Rows are points. The points of each table are mixes of a few directions, plus a little noise. How many directions does each table use, and how many do they share? Where both have some left over, give the other angles between the two spaces (their principal angles), to ten degrees, smallest first.
In the rows, 128 means zero.

First (6 x 3)
[[133 116 133]
 [145  86 146]
 [ 96 204  95]
 [107 179 105]
 [138 103 139]
 [148  79 150]]
Second (6 x 3)
[[126 130 109]
 [125 132  92]
 [126 131 105]
 [137 114 249]
 [127 130 110]
 [126 131 104]]
Directions: first 1, second 1, shared 0; angles 60

First (5 x 4)
[[122  86 151 155]
 [136 170 120 118]
 [104 214 130 158]
 [122  73 107 100]
 [156  97 131 109]]
Second (6 x 4)
[[ 91 142 183  32]
 [153 119  91 192]
 [126 128 130 125]
 [136 125 116 149]
 [118 132 144 101]
 [145 122 103 171]]
Directions: first 3, second 1, shared 0; angles 70

First (6 x 6)
[[114 111 132 132 107  69]
 [ 97 155 135 137 156 127]
 [195  61 136 122  82 160]
 [124 143 115  98 163 126]
 [ 98 190  84 118 134  96]
 [140 107 166 161 127 189]]
Second (9 x 6)
[[ 79 113 132 172 124 206]
 [ 61 150 176 155 105 126]
 [160 106 110 123 131 109]
 [151 103 118 133 140 123]
 [182 118  89  98 131 106]
 [ 65 202 173 110  95 109]
 [179 125 132  97 177  88]
 [150 110  96 127 146 174]
 [123 123 124 135 104 111]]
Directions: first 4, second 4, shared 2; angles 40, 50

First (9 x 8)
[[ 98 179 107  88  78 156 125 110]
 [147  59 142 181 128 117 139 135]
 [164  33 109 189 127  95 177  77]
 [108 184 120  72 141 137 121 121]
 [ 99 109 164 119 157 136 111 155]
 [ 88 177 129 147 130 122  85 136]
 [143 122 155 122 162 128 118 167]
 [137 165  79 132  95 116 143  77]
 [169 126 148 103 133 146 135 175]]
Second (7 x 8)
[[124 136  72 141  87 113 122  84]
 [161 175 148 138 132 137 146 147]
 [ 97  54 135 129 107 140 131 119]
 [150 141 167 106 140 153 136 175]
 [153 161 159 106 153 142 129 172]
 [ 83 104  34 116 108  86  82  60]
 [129 124 181 160 169 126 150 139]]
Directions: first 5, second 4, shared 3; angles 60

First (8 x 9)
[[ 82 165  75  80 102  99 194 112  31]
 [135 121 137 127 118 121 124 154 134]
 [105 147 101 120 137 133 151  81  94]
 [152 110 155 153 139 142  93 138 176]
 [176  91 184 169 142 146  64 166 220]
 [146 114 151 136 122 125 108 164 156]
 [ 97 152  92 109 129 126 165  84  76]
 [131 125 131 133 131 131 123 126 136]]
Second (10 x 9)
[[126 130 134 144 101 138 157 115  84]
 [ 85 145 132  83 134  75 143 100  99]
 [183 114 106 180 124 198 112 170 161]
 [150 119 113 131 150 148  96 156 183]
 [ 93  93 203 117  94  97 143  82 110]
 [185 141 164 208 127 152 111 147 124]
 [ 82 147  85  54 155  84 131 118 130]
 [101 140 101  78 155  97 118 127 147]
 [107 125 124 120  96 132 167 106  77]
 [168 128 120 163 142 160 102 160 164]]
Directions: first 2, second 4, shared 1; angles 90

First (8 x 11)
[[148 119 119 143 183 156 180  83 135  91 172]
 [142 128 111 137 165 145 170  94 125  72 168]
 [145 141 156  91  81  89  95 208  68  82 131]
 [138 125 149 120 120 121 119 153 118 141 125]
 [115  99 129 156 100 148 101 122 200 185  45]
 [106 151 106 117 116 111 117 125 107 115 138]
 [130 131 136 124 136 125 130 130 118 143 142]
 [100 131 118 138 124 130 112 108 153 195 103]]
Second (10 x 11)
[[139 122 145 125 127 127 126 143 124 135 128]
 [162 111 180 118 125 124 123 176 114 151 128]
 [ 49 169   7 153 136 136 140  16 161  75 127]
 [113 136 105 133 130 129 130 106 134 117 128]
 [104 140  92 135 130 131 132  95 138 112 128]
 [156 113 172 119 125 125 124 168 116 147 128]
 [ 88 149  67 141 132 132 134  72 144 101 128]
 [178 102 205 112 123 123 120 199 107 162 128]
 [128 128 128 128 128 128 128 128 128 128 128]
 [163 110 181 117 124 124 123 177 114 151 128]]
Directions: first 4, second 1, shared 1
